Every row gives one point. To make a cloud, some directions were put in groups of two or more. Within a group, all points are equally far from the middle, so they leave a hole (a ring in 2 directions, a hollow ball in 3). The other directions are filled evenly. Then the cloud was stretched, turned, moved and blurred a little. Count the holes, and give their numbers of directions, smallest first.
In the rows, 100 means zero.

Cloud (15 x 2):
125; 152
98; 89
144; 126
62; 105
152; 79
128; 66
114; 51
114; 65
101; 137
99; 139
153; 86
137; 97
144; 96
100; 143
77; 89
Holes: 0

Cloud (22 x 3):
108; 161; 89
61; 114; 143
57; 91; 128
111; 95; 151
81; 157; 61
60; 147; 119
90; 80; 69
82; 70; 94
114; 61; 119
75; 70; 107
77; 76; 86
136; 103; 58
149; 95; 95
110; 145; 125
114; 158; 70
97; 101; 154
120; 131; 132
122; 129; 131
146; 112; 73
57; 112; 74
96; 162; 103
138; 130; 109
Holes: 1 (3)

Cloud (21 x 3):
64; 92; 147
122; 38; 120
152; 99; 84
85; 42; 118
63; 110; 78
157; 73; 112
73; 58; 97
51; 91; 127
83; 49; 103
79; 61; 85
76; 94; 67
125; 72; 67
57; 93; 138
128; 72; 68
141; 107; 121
94; 94; 152
54; 110; 116
62; 64; 106
98; 103; 147
108; 126; 117
135; 49; 96
Holes: 1 (3)

Cloud (29 x 4):
134; 98; 113; 152
80; 68; 146; 90
88; 114; 71; 101
120; 34; 93; 92
133; 92; 136; 72
93; 131; 103; 65
67; 69; 117; 56
132; 38; 126; 115
90; 95; 93; 41
57; 65; 114; 81
91; 75; 146; 69
103; 67; 141; 134
160; 95; 85; 112
130; 72; 81; 155
55; 83; 104; 110
123; 100; 63; 85
70; 61; 105; 60
101; 75; 146; 69
86; 40; 88; 105
61; 61; 94; 104
98; 37; 87; 119
120; 60; 84; 154
159; 103; 101; 116
145; 103; 126; 82
135; 34; 114; 108
137; 82; 79; 151
145; 94; 68; 108
135; 113; 115; 137
73; 71; 140; 76
Holes: 2 (2, 2)

Cloud (47 x 6):
105; 126; 127; 65; 100; 137
90; 58; 97; 81; 44; 126
97; 39; 77; 122; 102; 87
98; 75; 39; 43; 90; 124
132; 130; 146; 67; 134; 142
115; 100; 127; 35; 155; 143
130; 60; 15; 70; 112; 110
122; 75; 160; 115; 110; 141
113; 104; 81; 102; 111; 76
130; 67; 106; 134; 97; 77
119; 64; 96; 48; 133; 174
124; 120; 109; 53; 78; 102
111; 100; 120; 145; 53; 128
135; 88; 110; 102; 115; 59
116; 86; 78; 110; 55; 111
67; 83; 37; 46; 94; 118
80; 76; 60; 63; 98; 135
46; 76; 102; 145; 108; 68
87; 89; 130; 93; 85; 145
107; 104; 89; 85; 103; 99
123; 88; 96; 52; 125; 86
130; 120; 126; 90; 70; 75
95; 106; 104; 64; 79; 92
104; 120; 108; 96; 148; 105
122; 118; 109; 50; 126; 92
152; 79; 122; 43; 105; 180
81; 84; 132; 105; 102; 73
103; 43; 24; 59; 86; 128
105; 138; 152; 117; 118; 103
114; 125; 124; 89; 100; 96
108; 100; 46; 120; 116; 80
94; 70; 46; 60; 55; 146
112; 74; 133; 142; 112; 133
98; 100; 91; 118; 129; 114
101; 92; 60; 121; 119; 92
115; 40; 46; 94; 79; 110
154; 111; 64; 65; 93; 111
57; 101; 71; 111; 117; 117
73; 73; 30; 60; 78; 132
125; 47; 81; 46; 93; 121
103; 124; 107; 39; 104; 96
127; 95; 88; 110; 134; 130
119; 68; 125; 80; 119; 164
119; 61; 10; 91; 108; 100
142; 68; 88; 30; 128; 175
135; 86; 52; 106; 78; 102
58; 89; 130; 93; 87; 102
Holes: 0

Cloud (54 x 6):
112; 106; 122; 70; 131; 80
110; 49; 79; 76; 46; 83
28; 75; 73; 88; 142; 98
94; 77; 50; 125; 52; 74
104; 50; 123; 130; 79; 111
92; 60; 40; 118; 43; 114
83; 34; 78; 133; 107; 127
51; 88; 135; 99; 126; 126
139; 84; 127; 114; 121; 112
110; 117; 131; 82; 127; 84
134; 103; 81; 133; 46; 113
105; 103; 92; 50; 92; 64
109; 90; 90; 162; 139; 103
143; 105; 56; 127; 78; 132
84; 129; 129; 53; 128; 95
41; 95; 53; 103; 120; 72
113; 132; 76; 130; 84; 84
111; 67; 116; 121; 50; 121
82; 116; 144; 103; 135; 88
72; 95; 139; 97; 116; 137
93; 36; 86; 146; 112; 114
143; 99; 41; 104; 91; 99
50; 50; 82; 72; 131; 120
47; 82; 129; 98; 125; 75
92; 139; 73; 130; 120; 86
40; 67; 108; 46; 92; 100
36; 108; 57; 100; 98; 87
98; 97; 116; 67; 155; 79
69; 95; 139; 96; 114; 136
59; 74; 84; 132; 143; 75
77; 43; 107; 86; 58; 120
70; 119; 44; 61; 133; 82
129; 89; 73; 148; 117; 142
144; 103; 69; 86; 53; 128
103; 54; 29; 107; 52; 103
50; 94; 91; 35; 83; 66
100; 96; 65; 141; 91; 145
73; 121; 139; 81; 157; 112
82; 91; 107; 60; 163; 77
86; 52; 119; 122; 103; 82
76; 75; 89; 57; 151; 128
80; 121; 76; 117; 126; 140
78; 29; 97; 115; 104; 127
67; 74; 45; 110; 61; 123
116; 140; 66; 113; 110; 85
76; 79; 109; 100; 71; 64
52; 90; 124; 122; 153; 85
82; 94; 137; 95; 97; 140
134; 98; 96; 127; 46; 113
102; 69; 29; 73; 53; 116
120; 121; 67; 147; 109; 95
97; 97; 89; 91; 152; 147
111; 68; 30; 96; 59; 79
118; 79; 112; 155; 141; 112
Holes: 3 (2, 2, 2)

Cloud (83 x 8):
51; 115; 52; 63; 78; 79; 105; 141
81; 108; 80; 73; 61; 115; 44; 65
82; 117; 111; 133; 78; 137; 134; 79
141; 115; 96; 127; 158; 90; 51; 104
136; 70; 71; 109; 157; 55; 94; 99
112; 124; 26; 82; 73; 121; 128; 120
129; 108; 51; 72; 118; 75; 95; 150
109; 45; 74; 86; 148; 95; 71; 111
107; 107; 98; 118; 64; 153; 126; 61
46; 119; 62; 83; 45; 108; 65; 71
105; 93; 70; 107; 127; 73; 59; 38
132; 117; 84; 139; 166; 94; 92; 107
123; 73; 123; 113; 98; 154; 114; 158
67; 96; 70; 69; 75; 64; 138; 101
98; 124; 101; 145; 125; 74; 94; 86
99; 115; 103; 138; 104; 92; 94; 33
111; 45; 91; 90; 70; 86; 63; 92
117; 121; 150; 91; 92; 189; 97; 97
85; 176; 76; 103; 73; 141; 83; 75
88; 104; 84; 114; 115; 113; 80; 24
68; 86; 72; 89; 50; 98; 64; 50
87; 112; 122; 70; 149; 98; 116; 94
101; 119; 73; 141; 129; 97; 119; 118
91; 110; 95; 41; 70; 107; 127; 102
58; 89; 104; 129; 102; 129; 87; 54
46; 73; 85; 69; 42; 85; 101; 73
101; 129; 98; 102; 144; 90; 87; 26
110; 111; 118; 76; 107; 180; 104; 142
62; 99; 79; 75; 88; 53; 129; 81
65; 106; 104; 101; 102; 122; 166; 68
82; 82; 145; 83; 85; 97; 34; 108
97; 162; 82; 84; 42; 95; 69; 64
139; 133; 93; 123; 115; 87; 110; 47
125; 150; 108; 104; 85; 122; 58; 144
36; 92; 106; 87; 58; 106; 118; 128
147; 143; 80; 64; 124; 133; 102; 86
66; 74; 92; 65; 111; 68; 113; 132
97; 112; 54; 58; 147; 100; 135; 113
103; 101; 53; 105; 160; 85; 144; 70
102; 85; 152; 82; 61; 120; 84; 133
100; 166; 66; 83; 132; 125; 151; 111
96; 97; 109; 93; 150; 120; 151; 61
130; 107; 135; 113; 152; 152; 143; 94
131; 150; 77; 94; 89; 117; 74; 154
71; 96; 77; 124; 73; 128; 109; 49
146; 83; 146; 112; 101; 130; 71; 58
126; 107; 123; 106; 85; 161; 89; 45
146; 88; 94; 91; 112; 77; 57; 65
128; 130; 52; 113; 121; 55; 72; 66
113; 115; 126; 116; 82; 166; 104; 46
120; 97; 89; 101; 126; 103; 128; 29
84; 90; 86; 57; 87; 88; 95; 43
72; 66; 142; 107; 102; 141; 52; 105
79; 95; 146; 108; 61; 86; 71; 105
87; 126; 64; 90; 60; 96; 43; 60
99; 157; 82; 63; 64; 147; 81; 73
142; 94; 70; 92; 144; 72; 56; 85
112; 128; 131; 122; 100; 86; 117; 63
105; 122; 77; 98; 92; 177; 150; 126
97; 97; 131; 53; 58; 113; 68; 103
144; 121; 143; 112; 115; 128; 69; 142
91; 112; 61; 111; 80; 64; 93; 38
94; 155; 115; 63; 64; 112; 118; 119
139; 40; 125; 95; 103; 126; 97; 129
73; 95; 131; 63; 99; 127; 124; 137
127; 157; 44; 99; 128; 82; 83; 61
69; 38; 77; 116; 77; 81; 103; 90
110; 120; 62; 65; 131; 135; 150; 143
73; 127; 60; 72; 99; 100; 60; 56
133; 149; 107; 57; 107; 96; 99; 93
118; 152; 32; 87; 108; 82; 139; 104
73; 132; 85; 101; 119; 63; 108; 30
51; 66; 69; 97; 93; 129; 80; 124
94; 77; 83; 93; 168; 79; 82; 128
146; 142; 60; 72; 132; 105; 77; 115
83; 127; 96; 83; 97; 60; 84; 141
72; 124; 43; 62; 109; 104; 122; 150
105; 88; 57; 86; 132; 65; 152; 106
55; 124; 132; 86; 69; 93; 45; 106
83; 168; 89; 77; 97; 118; 154; 104
141; 128; 101; 85; 66; 132; 53; 121
109; 69; 104; 88; 126; 101; 81; 170
105; 170; 73; 117; 76; 134; 92; 70
Holes: 1 (8)
